Rows are points. Each copy is the shape, with its points in the same order, turned, moved and blurred by noise. Some copies are also mirrored. Which?
(in the rows, 128 means zero)

Shape, 7 rows:
[[138 123]
 [102 117]
 [ 75 163]
 [130  70]
 [110 109]
 [151 147]
 [140 101]]
Copy 1, 7 rows:
[[147 157]
 [111 145]
 [110  90]
 [112 200]
 [116 154]
 [170 142]
 [137 176]]
Copy 1 is: mirrored
Copy 2 (7 x 2):
[[151 131]
 [140 163]
 [ 88 164]
 [193 156]
 [148 158]
 [138 105]
 [171 133]]
Copy 2 is: mirrored

Shape (7 x 3):
[[132 143 178]
 [ 87 111 104]
 [166 100 146]
 [118 163 100]
 [162 145 118]
 [121 148  69]
 [113 104  92]]
Copy 1:
[[109 123 173]
 [123  92  85]
 [103 172 133]
 [172 100 116]
 [155 153 139]
 [172 107  86]
 [123 118  85]]
Copy 1 is: mirrored
Copy 2, 7 rows:
[[ 82 149 135]
 [164 125 173]
 [113 114  98]
 [158 188 144]
 [132 159  96]
 [187 173 127]
 [174 119 138]]
Copy 2 is: mirrored

Shape, 12 rows:
[[115 115 144  95 119  76]
 [123 166 128 125 153  92]
 [ 96 153  85 123 106  66]
 [159  84 147 132 129 148]
 [ 99 137 122 120 129  92]
 [157  77 156  76 146 186]
 [153 140 127 107  97 122]
 [ 87 146 123 131 112 127]
 [164  96 191 124 145 153]
 [106 151  91 121 117  73]
 [111 120 164 135  85 159]
 [155  73 158 136 149 156]]
Copy 1 (12 x 6):
[[154 108 190 152 115  93]
 [125 155 145 148 126  81]
 [ 89  95 162 174 123  69]
 [191 101 132 135 152 141]
 [118 113 171 158 132  96]
 [195 101 151  67 135 160]
 [143  89 130 140  98 105]
 [ 99 109 153 152 128 128]
 [207 147 145 129 134 155]
 [ 95 101 158 170 126  70]
 [141 103 142 160 122 186]
 [197 114 138 123 165 151]]
Copy 1 is: only turned
Copy 2, 12 rows:
[[127 142 159 103 157  78]
 [133 147 155 136 184 137]
 [138 194 137 151 172  90]
 [160  81 123 110 116 123]
 [121 154 136 128 162 108]
 [163  77 110  45 111 134]
 [175 154 156 114 131 123]
 [115 174 127 136 129 130]
 [141  58 159  94 113 142]
 [144 186 138 143 177  97]
 [126 137 139 127  76 133]
 [148  64 117 108 120 129]]
Copy 2 is: only turned
Copy 3 (12 x 6):
[[101 186 127 106  85 146]
 [114 187 135 130 142 122]
 [110 192 132 128  86  75]
 [141 124 104 145 114 180]
 [113 167 143 111 111 109]
 [120  92  65 109 139 183]
 [158 160  95 110 102 124]
 [125 130 148 121 118  95]
 [143 124 118 115 141 213]
 [107 191 130 135 103  82]
 [158 101 141 104 112 145]
 [122 114 115 158 130 198]]
Copy 3 is: mirrored

Shape, 13 rows:
[[157 139 175 122 105 138 104  91]
 [128 145 173 145 135 123 189  77]
 [110 149 117 166 120  71 125 147]
 [168 162 116 172  97 151 114  95]
 [152 128 185 116 173 118 128 145]
 [169 108 144  98 117 154 140 143]
 [129 170 138 154  96 172 118  74]
 [165  69 121 132 111 109 125 166]
 [105  91 206 120 173 162 164 150]
 [ 89 105 156  84 113 154 105 107]
 [123 129 130 137 144 148 142  81]
 [128 109 108 103 130  71 141 161]
 [104 153 177  76 124 119 149 141]]
Copy 1:
[[146 122 111 124  61 112 134  88]
 [119 170  98 129 126 126 175  59]
 [133 176 110 147 141  69 120 151]
 [128 132  57 148  90 134  98 116]
 [194 156 150 119 106 128 167 115]
 [149 108 113  94  96 143 167 144]
 [ 98 150  82 130  73 143 101  84]
 [151  85 123 130 132 109 158 177]
 [141 154 195 125 116 167 194 109]
 [102 119 170  83  77 113 131 110]
 [119 143 114 114 127 139 120  85]
 [147 138 126  89 154  75 154 169]
 [130 179 142  79  80 102 176 123]]
Copy 1 is: only turned
Copy 2, 13 rows:
[[146 155 163  98 131 123  88  91]
 [139 136 197 177 126 153 138 102]
 [139 105 169 135 131  66 152 168]
 [159 126 138 148 105 107  57 139]
 [135 180 162  94 143 148 153 147]
 [129 147 114  96  92 148 129 109]
 [118 127 157 157 115 118  51 105]
 [152  89 117  73 106 121 151 144]
 [ 70 146 176  95 121 191 165 143]
 [ 68 119 137  97 150 125 112  80]
 [119 126 144 156 142 142 106 118]
 [137 114 120 110 122  86 197 134]
 [ 81 167 158 123 111  97 163 100]]
Copy 2 is: only turned
Copy 3 (13 x 8):
[[110 170 168 127 109 174 130 127]
 [134 205 157 142 154 107 163 109]
 [163 155 152 101 121  88  79 151]
 [150 188 129 146  86 163 116 161]
 [125 143 174 102 192 147 133 144]
 [115 117 144 108 131 152 173 148]
 [103 209 121 151  88 159 120 134]
 [160  75 152 120 117 128 140 150]
 [ 78 127 163 148 212 114 157 129]
 [ 65 127 138 116 122 144 120  88]
 [129 174 113 136 140 140 133 113]
 [160 105 142  67 133  94 127 124]
 [ 80 163 167  73 144 106 143 121]]
Copy 3 is: only turned
Copy 4 (13 x 8):
[[115 179  90 106 127 179 140 125]
 [149 131 105 142 123 166 191  78]
 [134 157 130 167 136  86 153 150]
 [153 175  64 162 107 162 114 140]
 [159 152 158  80 143 153 153 127]
 [138 116 101  76 109 153 121 142]
 [122 173  83 166  91 187 122 110]
 [136 102  98  99 154 122 128 188]
 [138  92 185  93 123 195 174 127]
 [ 61 127 137 109 122 172 116 114]
 [138 130 113 149 131 169 122  94]
 [122 112 129 108 145  71 136 141]
 [101 139 149  88  92 129 165 101]]
Copy 4 is: mirrored

Shape (15 x 9):
[[121 146 124 148 137  91 117 130 143]
 [110 111 160 160 101 107 105 138 128]
 [140 113 162 135 142 104 117 133 116]
 [118 154 125 114 128  87 200 119 127]
 [137 101 118 131 130 118 119 130 145]
 [128 107 159 129 100 105 104 119 125]
 [173 138 129 158 127  93 192 144 151]
 [141 104 150 133 129  88 136 104 114]
 [169 102  77 144 132  95 115 138 138]
 [112 110 115 108 110 105 116 156 141]
 [131 196 102 146  87 104 112 142 103]
 [126 144  72 150 126 236 141 109  94]
 [114 128 152 151 142 101 110 149 105]
 [126 124 128 159 128  96 106 110 152]
 [119 126 151  34 138 237 109 108 138]]
Copy 1:
[[123 152 127 129 160 106 139 128 157]
 [125 143 160 145 165 123 115 134  94]
 [121 160 173 105 150 120 153 128 126]
 [ 50 141 112 130 118 115 171 127 170]
 [133 136 160 123 132 111 129  97 141]
 [136 157 170 145 143 128 150 118 110]
 [ 61 159 140 105 124  65 115 112 158]
 [104 148 156 126 151 122 174 100 133]
 [154 132 131 113 126  57 125  84 141]
 [143 112 155 146 120 105 145 138 133]
 [143 166  91 145 129  75 149 176 128]
 [153 166  64  88  39 146 106 128  83]
 [133 133 141 111 171 125 139 142 112]
 [131 158 142 138 163 111 119 102 142]
 [169 157 184  96   7 201 139 149 132]]
Copy 1 is: mirrored
Copy 2, 15 rows:
[[140 122 109 158 165 135 136 106 133]
 [152 101 154 134 170 160 149 139 122]
 [135  97 140 135 158 139 123 129  90]
 [115 177 130 174 151  71 122 127 113]
 [118 105 122 120 142 124 156 114 122]
 [138  96 163 132 146 142 135 125 117]
 [170 124 112 157 147  53 148 125 101]
 [127 119 164 135 157 111 133 110  89]
 [141 107 105  89 163 100 156  76 128]
 [110 112 128 118 162 128 142 138 154]
 [185 161 113 133 160 142  97 109 163]
 [156 191  71  82  64 174 158 115 104]
 [139 117 125 137 178 152 128 138  97]
 [143 109 134 153 160 140 156  97 131]
 [ 60 125 105 108  22 177 108 157 117]]
Copy 2 is: mirrored

Shape, 16 rows:
[[ 70  89 129 129  91 144 146 162  11 133  99]
 [122 166 115 191  76 133 134 114  85 117 120]
 [181 135  64 135 141 122 118  98 127  98 162]
 [120  92 126  97 183  71 179 115 160 222 137]
 [111 125 163 165  73 119 118 124 149 105 153]
 [133 124 131 163 163 139  75 130 138 111 115]
 [119 163  94 103 132 156 144 131 134  90 106]
 [123 132 126 171 110 117 108 109 117 176 103]
 [162 149 127 147 117 132 154 117 140  91  96]
 [137 120 104 176 105 101 147 127 132 150 118]
 [137 128  86 159 126 153 178 103 121 144 132]
 [120 150 211 125 106 144 134 116 120 113  87]
 [112 135 181 121 126 175 162 115 173  86 107]
 [127  94 128 146  98 133  92  99 145 165  93]
 [ 70  92 183 112 148 108 126 100 143  95 104]
 [141 137 139 163 151  94 154 163 120 168 111]]
Copy 1 (16 x 11):
[[147 105 167 139 153 175 158 178  15 109 164]
 [156 129 141  77 144 137 142 183 133 137 176]
 [159 168 106  96 145 136  95 122 163  64 118]
 [110 146  75 208 119  81 165  56 102 113 118]
 [163  97 134 134  96 139  94 151 149 157 165]
 [149 122 126 150 153 151  98 169 157 124  79]
 [ 97 154 158 132 131 174 129 142 157  78 140]
 [135 110  96 126 137 115 149 164 122 143 123]
 [130 122 168 102 123 128 134 132 170  99 130]
 [166 122 106 126 116 116 164 136 141 115 137]
 [142 137 111 107 156 154 168 101 143 104 151]
 [ 92  90 193 135 131 124 111 145 128 164 136]
 [ 99  89 191 149 130 167 109 103 176 140 141]
 [119  66  81 127 126 131 125 148 124 128 107]
 [112  69 157 211 143 126  89 144 133 110 148]
 [154 152 140 153 118  98 175 130 117 138 108]]
Copy 1 is: mirrored
Copy 2:
[[120  36  95 180  66 153 212 112 108 124 114]
 [123 115 151 118  81 148 142 114 121  67 115]
 [193 141 107 100 139  94 115 101 109  92 166]
 [162 148 123 138 217 176 208 114 152 196 179]
 [ 96 127 165 162 110 113 116  96 160 113 154]
 [124  73 138 125 172 114 107 136 123  94 162]
 [117 137  91 139 156  95 136 133  95 109  97]
 [128  96 150 108 133 168 145 140 158 120 140]
 [140 128 150 133 157 117 117 100 108  99  96]
 [155 127 162 130 137 140 163 117 160 106 131]
 [166 146 105 146 145 165 152 119 130  84 122]
 [ 63  91 155 154 143 152 112  93 104 146  96]
 [ 81 130 124 193 181 131  92 102 119 121  93]
 [136  85 133 124 140 147 116 128 184 146 127]
 [ 70  77 112 161 191 115 143  69 151 144 137]
 [140 115 181 136 166 152 190 136 110 126 149]]
Copy 2 is: mirrored
Copy 3 (16 x 11):
[[ 46 125 170 171 129 171 141 179  84 121  38]
 [ 74 149  87 174 113 144 124 126 103 197  90]
 [150 108  57 126 107 114  93 104  91 132 119]
 [134  80 165 109 149  61 159 191 140 117 187]
 [ 63 181  63 153 119 135 152 132 136 130 134]
 [106 155 113 159 160 122  90  83 125 115 131]
 [122 129 117  91 139 147 131  92 130 152  79]
 [ 71 119 132 168 126 113 109 134 132 169 143]
 [141 157 100 144 106 127 134 104 149 162  95]
 [ 97 116  94 166 125  99 124 156 139 162 116]
 [138  98  97 140 126 150 123 156 127 170 118]
 [ 87 203 161 149 107 154 164 110 146 149 125]
 [127 181 120 119 132 178 170 107 179 127 127]
 [ 60 107 125 161 106 125 107 118 160 121 146]
 [ 97 153 147 156 150 135 197  96 138  78 139]
 [119 150 142 154 151  75 123 163 132 161 118]]
Copy 3 is: only turned

Shape:
[[164  98 108 140  96  91 155  91 192 138 154 131]
 [104  98  97 172  76 161 172  90 163  69 161 157]
 [ 87 108 174 112 119 121  86 122  97  86 102 172]
 [106 136 117 149 105 111  92 110 164  71 109  86]
 [149 160 101 169  89 152 112 113 156 119 144 143]
 [ 99 105 162 174 158 116 109 172 142 126  81  86]
 [ 89 129 177 171 168  83 132 141 127 105 140 126]
 [157 165 123  98 166  92 170 130 132 140  97 161]
 [ 83 146 178 102 117 143 155 109 182 161 112 143]
 [126 155 149 138  79 176  81 137 155 128 140 140]
 [143 120  98 141  91 144 126 130 124  75 190 133]
 [ 99 126 122 113 160 124  80 131 155 100 123 117]
 [ 93 148 102 111 104  87  85 163 101 147 159 144]
 [ 97 100 153 168 160 149 120  77 131 123 107 136]
 [108 128 169  93 123  94 122 111 131 143  93  72]]
Copy 1 (15 x 12):
[[113 119  98 178 111 165 134 148 136 124 161  91]
 [ 55 116 164 149  86 156 166 163 142  94  85  86]
 [129 104 170  47 128  84 156 119 108 100 141 134]
 [133 130 161 126 105 116 102  89 132  90 119  67]
 [121 103 171 163  94 140 110 127 166 138 110 124]
 [168 162 128 124  95  49  95 132  90  88 121 111]
 [137 200 146  97 103  73 144 140 131 103 153 117]
 [139 130  63 106 147  98 143 135 192 138 128 148]
 [ 92 118 130 155 162  48 149 136 120 151 138 110]
 [143  93 203 143 121  98 114 139 126 160 117 119]
 [136 134 181 119 107 185 147 158 139 128  95 100]
 [176 134 160 128 143  95 141 105 126  85 130 102]
 [140 153 173 101 174 142  98 126 120 123 139 168]
 [119 132 139 136  71  73 181 102 110 105 123 132]
 [139 145  99 107 149  80 112  82  87 150 145  92]]
Copy 1 is: only turned
Copy 2 (15 x 12):
[[110 139 155 222 143 105 106 105 149 140 137 147]
 [ 99  59 132 183  73 129  81 118 184 110 151 141]
 [174  92 161 100  93 115 129 174  95  95 111 159]
 [ 98 123 160 153 108 146  55 165  88 121 121 124]
 [ 66 132 127 144  87 127 107 107 137 133 111 151]
 [169 160 106 140 106 173 108 180  78 147 147 109]
 [152 134 152 133  92 116 139 180  98 153 178  96]
 [116 197 141 152 134  98 169 178 151  85 139 142]
 [165 173 195 138  94 169 130 118 160 109 149 152]
 [106 126 154 114  82 166 124 106 124 140  81 155]
 [ 78  67 131 146 118 114 117 131 154 134 101 111]
 [120 129 159 113 142 153 101 184 110 139 135 149]
 [138 147 150  88 125  80 107 157 146 163  78 119]
 [147 117 125 121 109 142 112 126 100 106 194 156]
 [168 175 178 138 148 146 104 141  91  92 125 102]]
Copy 2 is: mirrored
Copy 3 (15 x 12):
[[172 159 111 108 136  69 200 160 113 165 161 134]
 [161 107 140 149  60  66 169 156 115 114 190 198]
 [105 127 183 137 166  84  74 122 121 124 157 171]
 [193 167 137 126 125  95 117 119 109 100 111 174]
 [159 115 119 177 116  81 172 144 116 111 112 150]
 [110 174  96 104 110  93  72  96 113  93 124 117]
 [102 175 134 143 111  97  96  94  60 137 150 142]
 [129  88 129 101 167 132 159  91  76 168 139 119]
 [ 79 148 169  87 117 116 171 130 147 145 125 151]
 [132 119 144 188 130  96 137 149 166 119  93 146]
 [190 112 134 193 101  95 130 165 108 157 165 166]
 [144 153 117 124 150 121  99 110 119 134 124 190]
 [125 118 145 140 158 113  91 188  77 160  84 152]
 [ 92 148 125 138 140 101 138 121 118  80 192 174]
 [134 184 158  90 155 145 112 131 134 124 138 109]]
Copy 3 is: mirrored

Shape, 15 rows:
[[128 140 105 177 103 119 141 106 149 157 115 121]
 [ 76  95 127 159 158 147 120  97 165 157 155 154]
 [ 88 190 152 106  63  70 110 124 128 106 106 120]
 [ 71 149 136 102 157 136  70  74 157 141 139 109]
 [121 138 138 137  69 108 156  84 116 140 121  96]
 [101 124 170 167 133 170 138 133  83 119 114  62]
 [101 154 114 141 104 124 173 112 185 137 142 128]
 [106 151 201 114 139 141  94 158 147 128 144  80]
 [124 169 107 117 125  99 147 179 112 116 171 108]
 [130 147 138  97 202 129 174 117 169 132  94 156]
 [140 126 100 110 119 155 115 147 131 109 114 161]
 [146 112 163  80 179 134 179 123 128 126  87 130]
 [116  87 105 108 118 129 130 139 129 107  81  82]
 [114 117  91  95 147 136  91 149 116  38 189  94]
 [164  96 126 157 149 130 130 115 111  91 117 147]]
Copy 1, 15 rows:
[[139 100 166 120 119  92 156 137 121 104 155 140]
 [125  62 177 132 127 102  66 150 174 111 143 128]
 [117 187 141 135 204 118 152 122 110 156 155 118]
 [171  88 167 114 206  77  71 113 139 150 143 112]
 [156 139 162  98 151 118 160 164 106  92 138 123]
 [137  90 177  74 114 145 134 158  88 160 107  57]
 [124 131 181 144 135  88 120 120 136  75 136 119]
 [133 124 126  87 140 105  89  92 111 164 130  49]
 [121 129 134 127 144 156 141  66 125 120  87 126]
 [127 126 183 151 102  87  42 116  88 133  95 163]
 [136  92 118 185 119 130 110 113  89 128 138 120]
 [133 134 151 123 104 121  45 141  57 129  97 140]
 [115  73 144 122 158 129 102 143  44 102 139 106]
 [128  55 102 163 198 131 112  91 104 128  58  74]
 [136  83 120 149 109 111 120 172  93 144  96 143]]
Copy 1 is: only turned
Copy 2, 15 rows:
[[107 148 108 170 108 148 117 150  96 116 129 130]
 [120 181 122 159 124 178 113  86 149  78 133  94]
 [ 64 113  81 129 156  99 153 163 155 176 171 122]
 [ 94 191 109 122 178 176 138  82 165 149 133 129]
 [128 134  97 155 131 131 179 165 104 127 153 139]
 [106 112 177 115 172 145 175 152 122  73 115 141]
 [115 181  83 157 120 113 109 150 136 106 131 129]
 [ 89 141 115  83 218 140 134 131 137  88 144 133]
 [111 137 135  93 128  61 103 132 123 117 174 139]
 [174 175 124 117 157 141  71 156 157 140 100  75]
 [144  94 111 141 141 112  89  95 144 132 117 131]
 [198 136 125 100 180 131 109 158 139 125 105  79]
 [123 112 123 127 147  98 159 113 104 125  79 107]
 [116 122 127  48 106  89 135  52 159 113 118 161]
 [152  88 128 102 100 164 109 120 127 107 113 107]]
Copy 2 is: only turned
Copy 3:
[[172 110 111 120 169 105 154 129 144 152  98 140]
 [147 132 146 125 185 123 171  99 129  99 177 150]
 [134 154 141 132 101  63  69 100 126 136  63 173]
 [ 96  94 141 100 137 107 123  62 158  90 156 161]
 [142 126 131 115 140 112 129 100  96 147  55 111]
 [130 107 179 135 115  81 139 121 128 133 141  44]
 [177 150 138 132 135 115 169  99 147 142  96 168]
 [114 119 164 178 110 112  89  84 160 134 163 109]
 [100 174 109 173  92 101 145 120 130 174 125 139]
 [183 114 113 125  70 152 155 125 134  98 170 167]
 [122 154 127  93 126 137 118 165 148 158 152 150]
 [177 104 137 119  54 168 127 140  95 129 167 125]
 [132  93 173  92 113 106 133 134 112 189 140 143]
 [ 21 152 169 142 102 120 153 151 127 149 159 157]
 [123 111 125 130 143 143 142 192 109 125 138 128]]
Copy 3 is: only turned

Shape, 16 rows:
[[109  85 156  82 134 139 135 114  75 145 133 119]
 [ 99 182 158 138  63 156 127 115 168  97  91 126]
 [165 165 177  99 169 151 133 148  99 134 126 107]
 [ 81 144 138  62 151  91 130 144 134 121 124  81]
 [113 100  94 101 129 109 144 142 101 160 137 105]
 [133 159 111 158 123 167 110  94 139  89  47 178]
 [110 131 114 164  88 190 104 117 138  87  77 118]
 [182 116 167 147 147 177 121  74 137 176 129 164]
 [ 80 130 160  71 156 145 170 165 129 150 116 107]
 [133 112 122  82 138 138 163 138 139  95 132 118]
 [144 173 174 106 159 191  98 129 118 138 165 178]
 [135 175 163  24 139 144 141 176 114 152 131 112]
 [102 149 133 123 103 168 127  82 124  78  97 121]
 [129 146 163 133 164 194 124 108 108 140 159 129]
 [115  81 146 114 134 110 125 152 114 109 115 126]
 [120  95 125 126 133 191  75  94 140 102  99 117]]
Copy 1 (16 x 12):
[[130 100 127 103 137 117 171 116 187 129 159 150]
 [163 197 161 101 149 145  98 166 114  98  99 136]
 [138 124 163 104 135  72 121  59 168 108 113 124]
 [ 96  95 153 126 161 157 100  95 161 121 115 179]
 [109  89 142 161 106 133 138 128 167 124 159 146]
 [153 189  80 122 128 134 131 135 106  76  97  67]
 [157 155 108 116 143 115 102 196 126  85 115  94]
 [152 193  99 129 110  45 164  97 131 130 159 129]
 [169  87 157 143 167 135 120  90 163 140 124 161]
 [115 103 161 140 166 119 148 115 121  91 142 133]
 [167 150 135  64 123  79 111  58 113 132 166 116]
 [160 103 191 111 149 128 100  41 176  90 148 161]
 [129 171 126  97 170 140 127 158 139 102 125  96]
 [145 142 132  97 144  64 119  98 141 157 157 104]
 [122  82 123 115 126 117 157 135 137 106 113 158]
 [130 141  69 106 163  90 115 157 135  92 152 120]]
Copy 1 is: mirrored
Copy 2:
[[100 101 108 114  89  95 164 125 122  98  98 105]
 [156  90 133 144 162 132  96 172 183 114 148 191]
 [104  89 140 126 162 157 153 123  74  99  99 140]
 [111  75  73 124 163 129 209 146 125 107 164 123]
 [113 124  93 116 105 137 161 125 125 131 149  78]
 [155 178 108 107 171 125  87 171 151 133  94 198]
 [176 138 107 160 142 103  76 179 142 126 120 155]
 [ 90 133 177 124 124 111 111  94 127 172  81 159]
 [126  88 112 149 158 132 195 116 147  91 117 100]
 [154 101 112  98 157 115 146 114 115 103 147 109]
 [136  71 177 103 131 154 151 136 111 156  52 161]
 [105  28 107 103 169 184 165 118 128  91  94 106]
 [141 118 125 122 156  87 104 193 147 108 124 153]
 [123  98 181 141 130 121 150 145 100 137  80 136]
 [152 122  82 125  99 111 164 107 111 102 133 136]
 [155 115  94 148 141  69 107 151 111 164  91 147]]
Copy 2 is: mirrored
Copy 3 (16 x 12):
[[ 93 172 142 140 112 132 132 154 183 111  83 131]
 [112 104 153 165 114  67 117 102  78 110 164 108]
 [121 123 182 119 165 152 165 125 181 119 143 105]
 [129 168 109 113 151  76 161 159 162 137 120  73]
 [144 174 104 134 104 151 162 156 143 109  89 111]
 [ 82  96 165  90 113 139  85 126  50 109 152 123]
 [ 95 152 151 156 116 129  78 117  66  95 163 125]
 [102  84 162 124 145 166 135  98 138  87  90 199]
 [ 81 168 120 117 125 106 190 129 173  96 128  86]
 [128 175 135 104 110 124 133  92 149 131 113 100]
 [ 73  78 143 136 153 159 147 101 170 158 154 161]
 [ 97 124 139 143 151 128 189 117 192 148 112  52]
 [ 89 153 172 136 119  97 101 125  87 135 133 131]
 [ 88 137 154 139 156 152 158 116 152 129 143 183]
 [129 157 121 113 105 124 102 145 171  90 125 115]
 [ 79 155 129 132 164 137  66 125 108 106 124 144]]
Copy 3 is: mirrored
